Each row of a before or after table is a point. One or more steps were done to the points. Then noise was added and the rows were shuffled. The steps act on columns, c1 being the first. What was done? A step turns or swaps two columns, mirrors them in a line or flattens them onto one, adds a multiple of one to another, or multiplies or shifts one. Angles are multiples of 10 degrees, from the lower column toward the higher: turns from -170 to 170, lines from 10 to 170 but not 90. Use the fewest steps. Two steps may share a column if one is a turn and the other turns, adds or multiplies; they go together, in the order done. Otherwise the lowest column goes first.

Before, 9 rows:
.13 .28

.06 -.40

.30 .24

-.01 -.38

.42 -.70

.18 .30

.17 -.59

.28 .35

-.05 .33
After (9 x 2):
-.29 -.29

.01 .69

-.25 .55

-.20 -.30

-.15 -.35

-.41 .40

-.46 -.34

-.11 -.25

-.35 .42
Steps: shift c1 by -.40; multiply c2 by -1

Before, 10 rows:
-.02 -.23 -.28

-.01 .25 .06

.22 -.26 -.32

.20 .26 -.13

.31 -.31 .15

.19 -.05 -.19

.05 -.01 .12

.23 -.31 -.47

.11 -.15 .04

.13 .17 -.06
After, 10 rows:
.21 -.93 -.47

.12 .52 -.05

.21 -.79 -.32

.08 -.05 .10

.20 .78 -.16

.18 -.17 -.19

.00 .78 .03

.11 -.45 .03

-.02 -.70 -.28

.34 -.93 .17
Steps: multiply c2 by 3

Before:
.02 -.02 -.15 .59 -.51 .16

.45 -.23 .17 .24 .02 -.33

.15 .55 -.29 .20 -.36 .48

-.43 -.27 .37 -.06 -.04 .10

.01 -.20 -.27 .17 .19 .20

-.28 -.07 -.21 .13 -.38 .18

.15 .41 -.14 -.06 -.12 .90

.04 -.37 -.24 .05 -.11 .55

-.41 .06 .39 -.04 -.47 .18

.20 .06 -.02 .04 -.06 .27

.40 -.21 -.38 .18 -.16 -.01
After, 11 rows:
.05 -.24 -.38 .10 .30 -.50

.03 -.16 .01 .95 .53 .02

.26 -.01 .06 .05 .15 -.25

-.56 .38 -.25 -.09 .09 -.06

.58 .17 -.22 .41 -.13 .34

.19 -.11 .39 -.11 .43 -.80

.53 -.38 -.21 .27 .15 .05

.21 -.29 .54 .32 .49 -.33

.01 -.25 -.18 .28 -.11 -.27

-.54 .36 .08 -.08 .53 .00

-.34 -.22 -.08 .19 .40 -.04
Steps: multiply c1 by 1.3; swap c2 and c3; multiply c4 by 1.6; turn c5 and c6 by -160 degrees

Before (11 x 8):
-.09 .01 -.07 .00 -.02 .11 -.03 -.01

-.12 -.10 -.05 -.16 .13 -.02 .04 .10

.04 -.10 .00 -.17 -.08 .10 -.08 -.05

-.03 -.09 .11 .03 -.02 .13 .16 -.04

-.09 .31 -.07 -.04 -.08 .13 -.01 .10

.03 .04 -.12 -.14 .01 .13 .08 .03

.00 -.10 -.08 -.08 -.11 .14 .09 .11

-.03 -.07 -.10 -.03 .03 -.02 .11 -.02

-.03 -.03 -.08 .00 -.09 -.12 .07 .01

-.03 .01 .04 -.05 -.05 .06 .12 .01

.07 -.13 .17 .25 .12 -.09 .18 .05
After:
.06 -.30 .00 -.17 -.08 .10 -.05 .05

-.06 -.30 -.05 -.16 .13 -.02 .00 -.10

-.08 -.21 -.10 -.03 .03 -.02 .08 .02

-.09 .02 .04 -.05 -.05 .06 .08 -.01

-.10 -.39 .17 .25 .12 -.09 .15 -.05

-.01 .03 -.07 .00 -.02 .11 -.05 .01

-.02 .93 -.07 -.04 -.08 .13 -.03 -.10

-.06 -.30 -.08 -.08 -.11 .14 .07 -.11

-.06 -.09 -.08 .00 -.09 -.12 .05 -.01

-.04 .12 -.12 -.14 .01 .13 .07 -.03

-.11 -.27 .11 .03 -.02 .13 .12 .03
Steps: multiply c1 by 0.4; turn c1 and c7 by 40 degrees; multiply c2 by 3; multiply c8 by -1

Before (13 x 11):
.18 .06 .01 .20 -.06 -.23 -.18 .21 .17 .07 .05

-.26 .19 -.24 .04 -.24 .11 -.13 .30 .25 .00 -.23

-.12 .17 -.23 .02 -.26 .09 .15 -.05 -.12 .02 .09

.04 -.28 .03 -.14 .14 .05 .07 .10 .12 -.29 .06

.21 -.12 .35 -.10 .19 -.01 .24 .37 .07 .10 .27

-.03 .03 -.28 .24 -.10 .04 .20 .32 .00 .16 .28

-.05 .07 -.28 .00 .25 -.21 -.08 -.02 -.07 .10 -.14

-.18 -.30 -.18 -.13 -.28 .00 .13 -.06 .04 -.08 -.10

-.39 -.25 .24 -.06 .17 .00 -.13 .13 .35 -.09 -.22

-.12 -.22 .15 -.11 .01 .11 .41 -.08 .34 -.25 -.12

-.32 .09 .07 .05 .12 -.13 .38 .23 -.11 -.26 -.23

-.09 .24 -.19 -.05 -.14 -.28 -.08 -.04 .08 .00 .36

-.10 .18 .30 .46 .24 .02 -.21 .32 -.04 -.09 -.13
After, 13 rows:
-.02 .08 -.04 .24 .18 -.44 -.04 .33 -.01 -.06 .28

.18 .52 -.10 .18 .09 -.73 -.06 .23 .08 -.04 .05

-.28 -.06 .22 .06 -.21 -.63 .25 .22 -.12 .11 -.24

-.19 -.49 -.01 -.13 .16 -.49 .00 -.09 .24 .21 -.12

-.10 .62 -.12 -.05 .11 -.77 -.14 -.03 -.15 .11 .36

.22 -.07 .27 -.07 -.12 -.52 .33 .36 .12 -.21 .24

-.26 .94 -.14 .05 .18 -.35 -.15 .30 .01 .14 -.26

-.15 .36 .26 -.11 -.16 -.39 .34 -.10 .37 .20 -.13

-.14 .07 -.04 -.01 .21 -.39 -.03 -.06 -.19 .14 .05

.06 -.27 .05 -.12 -.28 -.46 .08 .10 .29 .14 .08

-.06 -.04 -.19 .03 -.11 -.71 -.19 .00 -.08 -.24 -.16

-.07 .27 -.01 .46 -.25 -.51 .00 .32 -.19 -.08 -.14

-.40 .32 .06 -.08 -.17 -.50 .02 .14 .40 -.03 -.23
Steps: turn c2 and c9 by -50 degrees; multiply c2 by 3; flatten c3 and c7 onto the line at 50 degrees; turn c5 and c10 by -140 degrees; shift c6 by -.50

Before:
.34 -.41 .23 .42 -.59 .03 .27 -.42 -.33 -.34 .19 .28

.22 -.04 -.42 -.29 .57 -.27 .50 .21 -.22 .79 -.29 -.02

.27 -.56 .55 .04 .28 -.40 -.52 -.05 -.43 -.10 -.16 -.53

-.20 .15 -.40 .05 -.24 -.40 .14 .34 -.08 -.21 -.66 .54

-.35 .08 .16 -.51 .30 -.72 .59 -.29 -.40 -.05 -.23 .31

.06 -.03 -.33 -.05 -.74 -.26 -.61 -.16 -.22 -.33 .72 .24

.29 -.40 -.02 .42 -.12 .32 .44 .66 -.45 -.33 -.25 .22

-.50 .43 -.42 .13 -.15 -.38 -.52 -.32 -.62 .12 .12 .03

.18 .01 -.04 .00 -.01 .12 .15 -.04 -.05 -.21 -.01 -.29

.06 -.37 -.39 .34 .08 -.33 -.01 .36 .14 -.32 .06 .21
After, 10 rows:
-.11 -.37 -.14 .28 .21 .30 .04 .36 -.21 -.28 -.08 -.21

-.10 -.06 -.14 .22 -.74 .24 .97 -.19 -.40 .02 -.30 -.13

.10 .13 -.17 .11 -.23 .41 -.65 .32 -.21 .00 -.44 -.33

-.18 .00 -.05 -.02 -.01 -.16 -.07 -.03 -.20 -.07 .25 .18

-.21 -.40 -.02 .44 .06 -.38 -.42 .66 -.52 .22 .12 -.32

-.34 -.56 .24 -.04 .27 .32 .18 -.05 -.26 .33 -.21 .76

-.26 -.01 -.17 -.45 .43 .21 -.52 .20 .57 .58 .26 -.13

.39 .45 -.19 .17 -.10 .48 .38 -.32 -.21 .60 -.36 .17

.23 .08 .06 -.59 .12 .76 -.52 -.29 -.26 .33 .19 -.47

-.35 -.41 .09 .60 -.41 -.04 .03 -.43 -.47 .12 .14 -.40
Steps: turn c1 and c6 by -170 degrees; multiply c3 by 0.4; turn c4 and c5 by 20 degrees; turn c7 and c11 by -120 degrees; turn c11 and c12 by 150 degrees; turn c9 and c10 by -60 degrees

Before (12 x 18):
.06 -.06 -.42 -.31 -.18 .06 -.38 .16 -.51 .18 .22 -.16 .22 .00 .29 .33
 .05 .07

-.36 -.19 -.17 .05 -.07 .00 .26 .05 -.30 .21 .21 .04 -.21 -.18 .04 .11
 .06 .06

-.02 .15 .00 .01 .17 .46 -.07 -.37 .18 .39 .36 -.54 -.41 -.09 .04 .29
 -.06 -.13

.05 -.06 -.72 .01 .20 .16 .09 .41 .16 -.05 .02 .12 -.09 -.06 .03 -.09
 -.16 -.16

.30 -.41 -.12 .02 -.09 -.40 -.09 -.02 .14 -.09 .14 -.21 -.03 -.01 .09
 .18 -.02 .17

.17 -.11 .26 -.29 .02 .26 .09 -.28 -.28 .19 .16 .03 .14 .17 .28 .03 -.21
 .03

.47 .21 .15 .11 .19 .41 -.09 -.37 .03 .16 .52 -.43 -.22 .13 -.15 .01
 -.11 .07

-.38 -.04 -.29 .29 .38 .11 -.28 -.17 .02 .09 .23 -.20 .23 -.31 .00 .03
 -.07 .55

-.25 .01 .16 -.41 .29 -.03 -.13 .21 -.08 .16 .17 -.16 -.21 -.59 -.02 .16
 -.10 .08

-.21 .27 -.21 -.05 .00 .14 -.17 -.20 .15 .16 .02 .08 -.15 -.15 .18 .03
 -.18 .58

-.18 -.28 .13 .31 -.15 -.04 -.49 .16 -.30 -.14 .32 -.18 .61 .04 -.10 .30
 -.16 -.05

-.36 -.23 -.01 -.16 .16 -.09 -.05 -.24 -.19 -.05 -.33 -.21 -.35 -.14
 -.32 .05 -.12 .29
After (12 x 18):
.57 .36 -.01 .01 -.09 -.31 -.07 .01 -.01 .19 .13 -.22 .12 .01 .07 .33
 -.02 .34

-.78 .10 -.07 .28 .38 .28 -.27 -.14 -.23 .39 .23 -.23 -.03 -.30 .04 .05
 -.06 .48

-.72 .18 -.01 -.15 .15 .06 -.05 -.21 .37 .18 -.32 -.19 -.10 -.12 -.37
 .16 -.10 .28

-.53 .13 .06 -.41 .30 -.04 -.13 .18 .21 .47 .16 -.16 -.07 -.59 -.01 -.08
 -.09 .07

-.74 .18 -.11 .08 -.06 .03 .26 .07 .27 .50 .19 .05 -.26 -.17 .03 .11 .04
 .06

-.04 .18 -.05 .02 .15 .40 -.03 -.41 .38 .68 .36 -.57 .28 -.09 .01 -.23
 -.05 -.28

.10 -.06 -.27 .01 .21 .08 .09 .41 .03 .24 .02 .10 .16 -.04 .02 .12 -.19
 -.22

.36 .07 .05 -.30 .06 .26 .10 -.26 -.08 .47 .16 .04 -.32 .15 .32 .08 -.18
 -.04

.14 .29 -.16 -.29 -.18 .10 -.39 .20 -.12 .51 .22 -.17 -.52 -.03 .27 -.12
 .05 .05

.92 -.08 .07 .12 .18 .38 -.12 -.37 .19 .50 .50 -.41 .07 .08 -.19 -.23
 -.10 -.08

-.43 -.11 -.11 -.01 .00 .30 -.18 -.18 .09 .48 .00 .07 .21 -.17 .19 -.26
 -.19 .47

-.33 .43 .09 .34 -.17 .00 -.50 .16 -.55 .15 .31 -.21 -.38 .03 -.11 .06
 -.16 -.03
Steps: multiply c1 by 2; turn c2 and c16 by -120 degrees; multiply c3 by 0.4; turn c6 and c18 by -20 degrees; turn c9 and c13 by 100 degrees; shift c10 by .30

Before (13 x 20):
.63 .04 .61 -.47 .37 -.22 .09 .52 -.19 .01 .14 -.23 .46 -.55 .08 -.24
 -.66 .26 -.51 .39

.68 .25 -.46 .17 -.40 -.11 .06 .45 -.48 -.15 .22 -.50 .02 -.48 .37 .21
 -.53 -.02 .37 -.16

-.20 .15 .03 -.17 -.15 .06 .18 .21 .10 -.12 .15 .60 -.27 .09 .10 -.11
 .20 -.03 -.46 -.02

.14 -.06 -.36 .22 .38 -.50 -.24 .52 .01 -.20 .06 .29 .44 .01 -.41 .12
 .17 .67 -.40 .50

-.13 .09 -.18 -.04 -.32 -.21 .34 -.55 .36 .23 .38 .22 -.27 .10 -.13 .03
 .18 .23 -.50 .33

.03 .40 -.28 .14 .20 -.25 -.26 .06 -.24 .38 .06 .31 .44 .13 -.45 .17 .28
 .82 .41 -.25

.03 .09 -.27 .01 -.49 .44 -.35 .34 -.46 .40 .50 -.29 .47 -.46 .27 .06
 .16 .21 -.13 .59

.24 -.38 .51 .58 -.16 .54 -.61 -.54 -.44 .03 .41 -.29 .71 .19 .21 -.01
 -.09 -.07 -.69 -.20

.05 -.39 .40 -.39 -.36 -.10 -.02 .27 .46 -.17 -.28 .56 -.26 -.05 -.17
 -.41 -.07 .28 .37 -.49

.52 -.01 -.34 .33 -.54 .31 .47 .02 .10 -.03 -.24 .31 .53 -.22 -.39 -.44
 -.49 .03 .25 -.27

-.06 .15 -.47 .10 .01 .30 -.50 -.32 .30 .41 .19 .59 .07 .34 -.08 .46
 -.67 .68 .25 .46

.30 .18 -.07 -.47 -.42 .40 -.49 -.50 .22 .13 -.16 .33 -.11 .31 -.01 .45
 .31 .48 -.01 -.11

.19 -.50 .15 -.41 .28 -.11 -.20 .54 -.33 -.12 -.15 -.22 .69 .13 -.54 .62
 .32 -.26 -.48 .37
After, 13 rows:
.17 .28 .36 .11 .47 -.18 .11 .84 .20 -.01 .03 -.51 .00 .01 -.46 .23 -.51
 .00 .39 -.17

-.30 .14 .12 -.17 .11 -.12 .20 .05 -.15 -.09 .07 .62 -.27 .59 .07 -.12
 .20 .00 -.50 -.02

-.22 .05 .29 .02 .54 .59 -.12 .23 .16 -.15 -.01 -.26 .50 .05 -.23 .06
 .12 .22 -.09 .60

.26 .12 -.15 -.02 .18 .09 .41 -.52 -.33 .31 .16 .21 -.29 .62 -.20 .02
 .17 .25 -.49 .36

.39 .00 -.43 .29 .45 .13 .34 .33 -.24 -.27 .13 .31 .53 .28 -.33 -.41
 -.50 .05 .23 -.29

.18 .18 -.08 .12 -.09 .49 -.37 -.25 -.15 -.07 -.18 .58 .05 .84 -.51 .44
 -.66 .71 .23 .47

-.20 -.07 -.37 .21 -.38 -.44 -.21 .48 .07 .33 -.05 .32 .41 .51 -.38 .13
 .15 .70 -.39 .50

-.11 -.39 -.14 -.39 .22 -.20 -.11 .21 -.43 -.02 -.02 .55 -.26 .48 .44
 -.44 -.09 .27 .38 -.50

.16 .01 .06 -.45 -.32 -.09 .11 .79 .24 .20 .03 -.21 .43 -.02 .64 -.27
 -.65 .29 -.50 .44

.60 -.44 .20 .56 .24 .33 -.42 -.23 .24 -.45 -.16 -.29 .71 .66 .52 .01
 -.08 -.11 -.68 -.23

.56 .21 .00 -.47 .35 .32 -.50 -.18 -.29 -.27 -.17 .34 -.13 .82 -.08 .44
 .33 .47 -.01 -.10

-.02 .39 -.44 .10 -.12 .22 -.23 .03 .24 .38 -.10 .32 .47 .62 -.27 .15
 .29 .81 .39 -.29

-.18 -.52 -.53 -.44 -.20 -.16 -.18 .51 .31 .03 -.08 -.28 .70 .64 .15 .59
 .36 -.28 -.46 .36
Steps: turn c1 and c8 by 40 degrees; swap c3 and c15; multiply c9 by 0.7; turn c5 and c9 by 160 degrees; turn c6 and c10 by -60 degrees; flatten c7 and c11 onto the line at 20 degrees; shift c14 by .50

Before (10 x 32):
.51 .10 .05 -.12 -.02 .11 -.02 .06 .07 -.03 .09 -.13 -.11 -.19 .19 .12
 -.08 .06 .07 -.14 -.14 .11 .20 .11 -.13 .06 .08 .35 .06 .00 -.17 .01

-.17 -.04 -.23 -.07 -.23 .11 -.08 -.04 .10 -.13 -.06 -.17 -.06 -.06 .01
 .06 -.06 .00 .11 -.13 -.11 -.02 .28 -.06 -.11 -.10 .14 -.10 -.03 -.05
 .08 .16

-.13 -.03 -.12 .30 -.18 .11 .12 -.08 .04 -.01 .08 .05 .10 .00 .00 .05
 .07 -.13 -.24 .07 -.04 .00 .25 .13 .00 -.19 -.27 -.13 .12 -.01 .05 .39

-.04 -.24 -.21 .17 -.16 -.03 .15 .00 .06 .24 -.01 -.02 .08 .03 -.09 .64
 .17 -.02 .05 -.08 -.04 .10 -.02 -.05 -.18 -.04 .02 .04 .12 .15 -.01 .19

-.05 -.14 -.20 -.11 .05 .02 -.11 -.05 .05 .12 .10 .06 .07 -.06 .05 -.07
 -.03 -.03 -.94 .45 -.09 .13 -.14 .10 .00 .06 .03 -.19 -.05 .06 .07 -.02

-.01 .08 .05 -.11 .11 .10 .13 .25 .28 .06 -.02 .05 -.28 -.18 -.03 -.01
 -.08 .05 -.12 -.08 -.07 -.03 .23 .15 .04 -.06 .11 -.12 .12 .33 .03 .03

-.10 .05 -.04 -.04 .04 .10 .04 -.09 .07 -.14 -.06 .05 .03 .16 -.03 .09
 .06 -.04 .05 -.12 -.07 .02 -.18 .07 -.07 -.07 -.12 -.12 -.21 .04 -.05
 -.01

-.12 .10 -.25 -.15 .06 .06 -.11 .00 .04 -.12 .05 -.15 -.09 -.13 -.05
 -.02 .05 .05 .11 -.02 -.08 .14 .20 .03 .02 -.02 .02 -.11 .11 -.08 .04
 -.03

.02 -.01 .07 -.05 -.01 -.12 .13 .16 .39 -.08 -.05 -.05 -.16 .04 .15 -.08
 -.02 .05 .09 .15 -.07 -.05 -.11 -.08 .04 -.29 .07 .04 -.04 -.10 -.06
 .22

-.13 -.02 -.19 -.11 .07 -.02 .09 .24 .17 -.12 -.05 .07 .07 -.17 .23 -.05
 -.04 -.22 .07 -.14 -.05 -.03 -.10 .01 -.06 -.20 .08 .85 .00 -.02 -.03
 -.02
After (10 x 32):
.04 -.02 .11 -.04 .00 .11 .02 .16 .42 .03 -.04 -.07 -.13 .01 .15 -.11
 -.01 -.07 .09 .16 -.04 -.03 -.12 -.05 .08 -.27 .07 .04 -.15 -.11 -.07
 .21

-.08 .03 -.03 -.03 .00 -.08 .01 -.11 .09 .07 -.03 .06 .06 .16 -.01 .11
 .03 -.02 .06 -.09 .13 .02 -.16 .08 -.05 -.07 -.13 -.10 -.23 .02 -.08
 .01

-.19 -.03 -.24 -.09 -.22 .01 -.08 -.09 .09 .10 -.08 -.17 -.02 -.06 .02
 .06 -.10 -.07 .11 -.13 -.09 -.02 .28 -.06 -.10 -.11 .13 -.11 -.19 -.04
 .07 .16

-.12 -.04 -.10 .26 -.20 -.08 .04 -.14 .04 .10 .11 .06 .10 .01 .03 .02
 .08 .09 -.23 .06 -.19 .04 .26 .13 .01 -.21 -.29 -.10 -.03 -.02 .04 .41

-.12 -.03 -.20 -.12 .07 .21 .03 .03 .14 .26 -.03 .05 .05 -.18 .21 -.03
 .00 .05 .10 -.14 -.07 -.04 -.11 .02 -.09 -.17 .04 .87 -.05 .00 .01 -.02

-.04 .08 .01 -.12 .10 .26 .04 -.06 .26 -.02 -.04 .03 -.27 -.17 -.06 -.01
 -.10 -.05 -.14 -.09 -.17 -.04 .25 .14 .04 -.06 .15 -.13 -.09 .34 .03
 .03

-.12 .10 -.25 -.15 .07 .02 -.05 -.07 .05 .11 .07 -.17 -.07 -.12 -.06
 -.01 .06 -.16 .14 -.02 -.18 .16 .22 .04 .03 -.04 .01 -.12 -.08 -.09 .04
 -.01

.53 .07 .05 -.12 -.02 .06 .00 -.11 .05 .08 .12 -.14 -.14 -.18 .18 .09
 -.05 -.14 .08 -.08 -.22 .12 .17 .13 -.14 .06 .07 .33 -.21 .02 -.16 .01

-.03 -.13 -.20 -.13 .07 -.04 -.07 -.03 .05 -.03 .12 .08 .07 -.06 .04
 -.03 -.04 .09 -.94 .44 -.02 .13 -.14 .06 .01 .07 .03 -.17 -.19 .04 .04
 -.03

-.03 -.24 -.21 .18 -.16 .00 .02 .03 .04 -.17 .00 -.01 .09 -.03 -.10 .62
 .17 .19 .03 -.09 -.17 .11 -.02 -.06 -.17 -.03 .00 .08 .00 .16 .01 .18
Steps: turn c6 and c8 by -80 degrees; multiply c7 by 0.4; add 0.5 times c14 to c10; turn c10 and c18 by 140 degrees; multiply c21 by 2; turn c21 and c29 by 60 degrees
